Rows are points. Each copy is the shape, with its points in the same order, turned, moved and blurred by noise. Some copies are also mirrored. Which?

Shape:
[[-0.026,0.027],
[-0.017,0.052],
[-0.046,-0.035],
[0.058,-0.080],
[-0.026,0.046],
[-0.028,0.001],
[0.007,0.041]]
Copy 1:
[[0.011,-0.041],
[0.037,-0.045],
[-0.053,-0.036],
[-0.051,0.077],
[0.028,-0.057],
[-0.014,-0.032],
[0.035,-0.022]]
Copy 1 is: mirrored
Copy 2:
[[0.008,-0.050],
[0.035,-0.047],
[-0.054,-0.040],
[-0.058,0.070],
[0.038,-0.057],
[-0.010,-0.038],
[0.031,-0.023]]
Copy 2 is: mirrored

Shape:
[[0.056,0.033,-0.063],
[0.019,-0.037,0.025],
[-0.027,-0.112,-0.028],
[-0.042,0.069,-0.039],
[-0.024,-0.013,0.057],
[0.005,0.013,-0.011],
[-0.011,-0.045,-0.041],
[-0.002,0.010,0.012],
[-0.018,0.009,0.045]]
Copy 1:
[[-0.033,0.044,0.072],
[0.006,-0.039,-0.012],
[-0.065,-0.104,-0.016],
[-0.065,0.079,-0.017],
[0.018,-0.008,-0.063],
[-0.025,0.021,0.007],
[-0.065,-0.039,0.006],
[-0.008,0.014,-0.015],
[0.008,0.018,-0.055]]
Copy 1 is: mirrored
Copy 2:
[[0.072,-0.009,-0.042],
[-0.027,-0.033,0.014],
[-0.086,-0.066,-0.062],
[0.015,0.086,-0.053],
[-0.047,0.010,0.037],
[0.006,0.017,-0.020],
[-0.027,-0.021,-0.061],
[-0.020,0.016,0.005],
[-0.043,0.020,0.030]]
Copy 2 is: only turned

Shape:
[[-0.065,-0.022,0.013,-0.005],
[0.081,0.007,0.048,-0.014],
[-0.024,-0.036,-0.016,0.020],
[-0.018,-0.021,-0.036,0.000],
[0.021,-0.029,0.066,-0.003],
[0.029,-0.025,-0.065,-0.032],
[0.125,0.006,-0.038,0.023],
[-0.052,-0.021,-0.014,0.005],
[0.027,0.053,-0.108,0.009],
[-0.004,0.010,0.043,0.009]]
Copy 1:
[[-0.070,0.002,-0.011,0.008],
[0.064,0.006,0.055,-0.028],
[-0.036,-0.047,0.007,0.018],
[-0.017,-0.040,-0.021,0.018],
[-0.009,0.009,0.069,-0.027],
[0.030,-0.070,-0.042,-0.014],
[0.111,-0.067,0.034,0.016],
[-0.053,-0.025,-0.020,0.022],
[0.065,-0.054,-0.077,0.061],
[-0.009,0.017,0.033,0.018]]
Copy 1 is: only turned
Copy 2:
[[-0.038,-0.048,-0.023,-0.009],
[0.022,0.036,0.088,-0.015],
[-0.010,-0.010,-0.029,0.025],
[0.014,-0.004,-0.033,0.009],
[-0.021,-0.012,0.067,0.008],
[0.073,0.006,-0.027,0.006],
[0.072,0.108,0.036,0.029],
[-0.020,-0.026,-0.038,0.000],
[0.060,0.079,-0.075,-0.030],
[-0.035,0.005,0.027,-0.022]]
Copy 2 is: only turned

Shape:
[[-0.026,-0.072,0.018,0.079,0.027,-0.065],
[-0.030,-0.030,0.067,-0.003,-0.032,-0.063],
[0.002,0.037,0.009,0.082,-0.023,0.034],
[-0.047,-0.054,-0.055,-0.032,-0.032,0.020],
[-0.087,-0.002,0.041,0.050,0.012,0.002],
[0.002,-0.031,0.039,-0.010,-0.027,-0.006],
[0.014,0.024,-0.031,0.004,0.080,-0.056],
[0.040,0.038,0.001,0.033,0.071,-0.062],
[-0.026,0.011,-0.012,0.046,0.017,0.002],
[0.044,-0.046,0.035,0.002,0.081,0.016]]
Copy 1:
[[-0.077,-0.052,0.010,0.040,0.046,-0.050],
[-0.058,0.001,0.057,0.049,-0.045,-0.021],
[0.044,-0.029,-0.026,0.077,0.020,0.014],
[-0.059,-0.002,-0.083,-0.001,-0.061,0.013],
[-0.044,-0.065,0.010,0.065,0.005,0.048],
[-0.014,-0.016,0.014,0.028,-0.057,-0.022],
[-0.007,0.004,0.026,-0.055,0.055,0.009],
[0.015,0.001,0.044,-0.026,0.063,-0.011],
[-0.002,-0.025,-0.017,0.025,0.021,0.017],
[0.013,-0.082,0.020,-0.056,-0.007,-0.035]]
Copy 1 is: only turned
Copy 2:
[[-0.019,0.027,-0.016,0.106,-0.072,-0.019],
[-0.047,0.016,0.063,0.057,-0.015,-0.064],
[0.018,0.082,0.004,-0.019,-0.041,0.020],
[-0.039,-0.024,0.018,-0.008,0.026,0.058],
[-0.065,0.090,0.011,0.048,0.001,0.003],
[0.009,0.014,0.059,0.025,0.015,-0.018],
[0.002,0.005,-0.091,0.027,0.012,-0.049],
[0.027,0.034,-0.077,0.021,-0.005,-0.079],
[-0.020,0.048,-0.037,0.004,-0.016,0.003],
[0.068,0.023,-0.018,0.072,0.033,-0.013]]
Copy 2 is: only turned
Copy 3:
[[0.048,-0.025,0.030,0.005,-0.019,-0.115],
[0.035,0.048,0.059,-0.054,-0.029,-0.029],
[-0.019,-0.040,0.096,0.044,0.000,0.002],
[-0.059,0.006,-0.040,-0.015,-0.036,-0.017],
[-0.048,0.024,0.078,0.010,0.000,-0.064],
[0.009,0.000,0.026,-0.044,0.012,-0.005],
[0.061,0.040,-0.013,0.085,0.013,-0.035],
[0.080,0.015,0.028,0.092,0.033,-0.030],
[-0.011,-0.011,0.041,0.053,0.007,-0.026],
[0.042,-0.021,-0.009,0.004,0.087,-0.041]]
Copy 3 is: only turned

Shape:
[[-0.015,-0.070,0.051,0.018,-0.075,0.047,0.038,0.023,0.023],
[0.010,-0.081,0.002,0.027,0.039,0.030,0.004,-0.004,-0.035],
[0.057,-0.020,0.069,-0.026,-0.044,-0.003,0.054,0.037,0.059],
[-0.012,-0.020,0.042,-0.029,0.005,0.039,-0.001,-0.052,0.032],
[-0.011,-0.014,-0.038,-0.034,0.058,-0.029,0.015,-0.030,-0.051],
[0.016,-0.013,-0.059,-0.033,-0.016,0.021,-0.021,-0.059,-0.044],
[0.034,-0.047,-0.033,-0.034,0.019,-0.010,-0.013,0.012,-0.037],
[0.007,-0.002,0.013,0.055,-0.011,0.037,0.013,-0.018,-0.016],
[-0.019,0.020,-0.019,-0.067,0.037,-0.080,-0.067,0.025,0.000],
[0.020,0.047,-0.052,-0.083,0.056,-0.020,-0.048,0.044,-0.004],
[0.062,-0.027,0.040,-0.031,-0.034,0.015,-0.017,0.038,0.094],
[0.028,-0.001,-0.008,-0.049,0.040,-0.014,-0.057,-0.019,-0.102],
[0.015,-0.039,0.048,-0.031,-0.026,0.061,0.034,0.054,0.020]]
Copy 1:
[[-0.029,-0.073,0.043,0.049,-0.115,0.008,0.022,0.036,0.048],
[-0.015,-0.094,0.016,0.047,-0.030,0.028,-0.025,0.052,-0.056],
[0.019,-0.063,0.076,-0.002,-0.055,-0.045,-0.014,0.006,0.073],
[-0.050,-0.076,0.053,0.023,-0.039,-0.003,0.021,-0.044,-0.022],
[-0.020,-0.031,0.003,-0.009,0.009,-0.022,0.015,0.036,-0.106],
[0.025,-0.060,0.005,-0.012,-0.053,0.022,0.051,-0.012,-0.100],
[0.016,-0.071,0.009,-0.037,-0.028,0.010,-0.009,0.040,-0.066],
[0.012,-0.031,0.023,0.067,-0.038,0.042,0.009,0.005,-0.016],
[-0.051,-0.008,-0.023,-0.102,0.008,-0.007,-0.021,-0.017,-0.048],
[-0.002,-0.039,-0.004,-0.107,0.053,0.016,0.019,-0.003,-0.043],
[0.005,-0.103,0.034,-0.034,-0.047,-0.012,-0.026,-0.032,0.074],
[0.000,-0.027,0.039,-0.052,-0.010,0.050,-0.018,0.016,-0.125],
[-0.020,-0.089,0.075,-0.001,-0.046,0.017,0.024,0.037,0.050]]
Copy 1 is: only turned
Copy 2:
[[-0.041,-0.025,0.094,0.000,-0.038,0.016,0.011,0.095,-0.005],
[-0.020,-0.085,0.032,0.025,0.046,-0.003,0.041,0.024,-0.017],
[0.043,-0.001,0.092,-0.022,-0.009,-0.040,-0.046,0.089,-0.002],
[-0.047,-0.010,0.082,-0.023,0.023,-0.032,-0.003,-0.005,0.028],
[-0.015,-0.025,-0.038,-0.030,0.064,-0.040,0.029,-0.019,-0.027],
[-0.014,-0.003,0.011,-0.031,0.036,0.039,0.022,-0.052,-0.029],
[0.006,-0.031,-0.005,0.001,0.066,0.013,-0.005,0.013,-0.038],
[-0.005,-0.055,0.039,0.011,-0.037,-0.002,0.029,0.000,0.015],
[-0.022,0.038,-0.060,0.017,0.070,-0.039,-0.072,-0.001,0.007],
[0.013,-0.006,-0.065,-0.034,0.082,-0.002,-0.081,-0.015,0.027],
[0.035,0.012,0.095,0.012,0.026,0.003,-0.068,0.070,0.043],
[-0.024,-0.052,-0.026,0.003,0.060,-0.009,-0.045,-0.062,-0.067],
[-0.017,-0.055,0.074,-0.038,0.002,0.003,-0.040,0.089,0.009]]
Copy 2 is: mirrored
Copy 3:
[[-0.004,-0.098,0.022,0.097,-0.081,-0.017,-0.017,0.017,0.031],
[-0.010,-0.015,0.052,0.020,-0.028,0.038,-0.046,-0.024,-0.029],
[0.014,-0.077,0.050,0.039,-0.021,-0.010,0.037,0.025,0.107],
[0.003,-0.041,0.017,0.046,-0.026,-0.004,0.014,-0.094,0.033],
[-0.030,0.042,0.048,-0.014,0.025,-0.014,-0.004,-0.029,-0.026],
[0.065,0.033,0.007,-0.001,-0.007,-0.032,-0.002,-0.044,-0.028],
[0.020,-0.024,0.049,-0.036,0.005,-0.005,-0.030,-0.001,-0.016],
[0.019,-0.012,0.004,0.075,-0.014,0.028,0.000,-0.004,0.000],
[-0.033,-0.039,-0.017,-0.063,0.079,-0.062,-0.004,-0.024,0.004],
[0.003,-0.008,-0.031,-0.105,0.051,-0.021,0.033,-0.016,0.017],
[0.045,-0.104,0.004,-0.004,-0.025,0.001,-0.006,-0.005,0.113],
[0.029,-0.020,0.053,-0.039,0.059,-0.013,0.008,-0.035,-0.062],
[-0.005,-0.096,0.036,0.025,-0.065,0.002,0.032,-0.002,0.042]]
Copy 3 is: mirrored

Shape:
[[0.082,-0.002,0.015,-0.052,-0.003,0.045,0.029,-0.025,0.014,-0.062,-0.042],
[0.006,-0.031,-0.020,-0.008,-0.045,-0.031,0.070,0.014,-0.042,0.000,-0.056],
[-0.017,-0.008,0.064,-0.065,0.015,-0.052,-0.047,0.012,-0.074,-0.004,0.031],
[-0.031,0.036,-0.032,-0.004,-0.054,-0.045,0.064,0.033,-0.027,0.046,-0.011],
[-0.005,-0.064,-0.047,0.009,-0.015,-0.041,-0.052,0.038,0.012,0.058,0.017],
[-0.033,0.005,0.020,-0.007,-0.041,0.014,0.021,-0.021,-0.072,0.018,0.040],
[0.018,-0.044,0.028,-0.027,0.011,-0.028,0.018,0.034,-0.016,-0.074,-0.019],
[0.019,0.033,-0.057,0.001,0.037,-0.005,0.007,-0.020,-0.029,-0.015,0.010],
[-0.031,-0.031,0.062,-0.063,0.041,0.062,0.015,-0.024,0.027,0.051,0.063],
[-0.037,-0.053,0.022,-0.033,-0.040,0.025,0.018,0.020,0.025,0.024,0.073],
[-0.013,0.053,0.063,0.024,0.025,-0.012,-0.006,-0.026,-0.090,-0.048,-0.048],
[-0.029,-0.046,-0.041,0.032,0.045,-0.041,0.041,-0.087,-0.075,0.034,-0.040],
[0.054,0.016,0.050,0.067,-0.053,-0.052,0.014,-0.081,-0.020,-0.050,0.005],
[0.082,0.013,0.032,-0.004,-0.039,0.035,0.076,0.037,0.039,-0.002,0.056],
[-0.043,0.045,0.002,-0.042,0.025,0.035,0.071,-0.068,-0.008,0.006,0.004]]
Copy 1:
[[-0.013,-0.013,-0.033,-0.006,-0.029,0.095,-0.054,-0.008,0.031,-0.056,0.000],
[-0.013,-0.049,-0.088,0.014,-0.042,0.020,0.007,-0.008,-0.064,-0.002,-0.049],
[-0.044,0.001,0.062,-0.038,0.001,-0.001,0.042,0.048,-0.087,-0.052,-0.033],
[-0.032,-0.024,-0.084,0.023,-0.011,-0.020,0.081,-0.017,-0.059,0.039,-0.021],
[0.050,-0.033,-0.023,-0.021,0.039,-0.030,-0.007,0.057,-0.078,0.061,-0.009],
[-0.034,0.021,0.006,0.060,0.018,0.027,0.039,-0.012,-0.095,0.004,-0.014],
[-0.037,-0.057,-0.012,0.020,-0.041,0.024,-0.044,0.047,-0.021,-0.043,-0.049],
[-0.039,-0.006,-0.035,0.004,0.005,-0.028,-0.016,-0.018,-0.042,-0.031,0.053],
[-0.023,-0.039,0.063,0.027,0.108,0.073,0.019,-0.008,-0.016,-0.016,-0.016],
[0.010,-0.050,0.023,0.051,0.050,0.051,0.041,0.042,-0.043,0.031,-0.014],
[-0.090,0.064,0.004,0.017,-0.044,-0.026,-0.033,-0.016,-0.048,-0.046,-0.046],
[-0.022,-0.036,-0.024,-0.002,0.012,-0.034,-0.054,-0.102,-0.134,-0.006,-0.038],
[-0.055,0.002,0.034,0.009,-0.112,0.035,-0.044,-0.037,-0.051,0.058,0.006],
[-0.080,-0.047,-0.033,0.019,0.005,0.101,0.017,0.037,0.025,0.043,0.042],
[-0.039,-0.007,-0.003,0.054,0.042,0.021,0.029,-0.079,-0.014,-0.040,-0.008]]
Copy 1 is: mirrored
Copy 2:
[[0.011,0.004,-0.014,-0.061,-0.051,0.013,-0.015,-0.085,0.039,-0.064,-0.032],
[-0.058,0.004,-0.054,-0.029,-0.042,0.072,0.022,-0.023,-0.036,-0.012,-0.048],
[0.014,0.005,-0.045,-0.020,0.013,-0.050,0.015,0.026,-0.097,-0.025,0.044],
[-0.088,0.020,-0.038,-0.044,-0.018,0.058,-0.002,0.017,-0.031,0.054,-0.026],
[-0.038,-0.080,-0.039,0.011,0.022,0.013,0.032,0.076,0.013,-0.008,-0.041],
[-0.042,0.004,-0.035,0.015,0.011,0.010,-0.017,-0.034,-0.047,0.045,0.033],
[0.038,-0.010,-0.024,-0.023,-0.068,0.042,0.031,-0.004,-0.022,-0.059,0.005],
[-0.040,0.043,-0.030,-0.002,0.027,0.011,0.027,-0.025,0.052,-0.030,0.005],
[0.032,-0.043,0.064,-0.021,0.035,-0.047,0.038,-0.064,-0.023,0.050,-0.002],
[-0.012,-0.095,0.019,-0.024,0.000,0.022,0.009,-0.011,-0.016,0.057,0.014],
[-0.016,0.098,-0.013,0.040,-0.027,-0.007,-0.033,-0.025,-0.070,-0.054,-0.003],
[-0.121,0.016,-0.035,0.066,0.001,-0.001,0.082,-0.050,-0.032,-0.038,-0.038],
[-0.065,0.022,-0.029,0.040,-0.133,-0.039,-0.042,-0.027,0.027,-0.004,0.014],
[0.042,-0.020,-0.022,-0.049,-0.056,0.019,-0.023,-0.053,0.063,0.073,-0.024],
[-0.062,0.048,0.043,-0.036,0.011,0.005,0.034,-0.090,-0.018,0.025,0.009]]
Copy 2 is: only turned
Copy 3:
[[0.096,-0.061,0.014,0.013,-0.042,-0.047,0.001,-0.012,-0.059,-0.024,-0.006],
[-0.029,-0.023,0.001,-0.053,0.032,-0.053,0.065,0.000,-0.049,0.000,0.020],
[-0.032,-0.012,0.056,-0.027,-0.020,0.057,-0.067,-0.014,-0.120,-0.008,0.052],
[-0.029,0.044,-0.019,-0.037,0.043,-0.016,0.037,0.014,-0.018,0.050,0.027],
[-0.081,0.003,-0.066,-0.024,-0.048,-0.009,-0.010,0.014,-0.013,-0.038,0.069],
[-0.009,0.014,0.020,-0.014,0.019,0.070,0.030,-0.029,-0.030,-0.013,0.039],
[0.004,-0.060,0.048,-0.050,-0.037,-0.023,-0.015,0.027,-0.052,-0.029,-0.003],
[0.015,-0.020,-0.042,0.033,-0.011,0.033,0.000,0.022,-0.032,0.032,-0.022],
[0.049,-0.024,-0.010,-0.046,0.019,0.058,-0.084,-0.066,0.027,-0.026,0.058],
[0.007,0.000,-0.009,-0.067,0.015,0.058,-0.031,-0.017,0.023,-0.068,0.053],
[-0.023,-0.008,0.090,0.043,-0.005,0.009,-0.003,-0.030,-0.094,0.045,-0.043],
[-0.076,-0.085,-0.050,0.001,-0.002,0.027,0.043,-0.070,-0.051,0.060,-0.014],
[0.011,-0.008,0.073,-0.009,-0.103,0.004,0.085,-0.043,-0.031,0.039,0.012],
[0.089,-0.009,0.031,-0.024,0.002,-0.013,0.020,0.020,0.054,-0.010,0.063],
[0.051,-0.020,-0.026,-0.030,0.040,0.035,-0.014,-0.067,-0.018,0.046,-0.030]]
Copy 3 is: mirrored
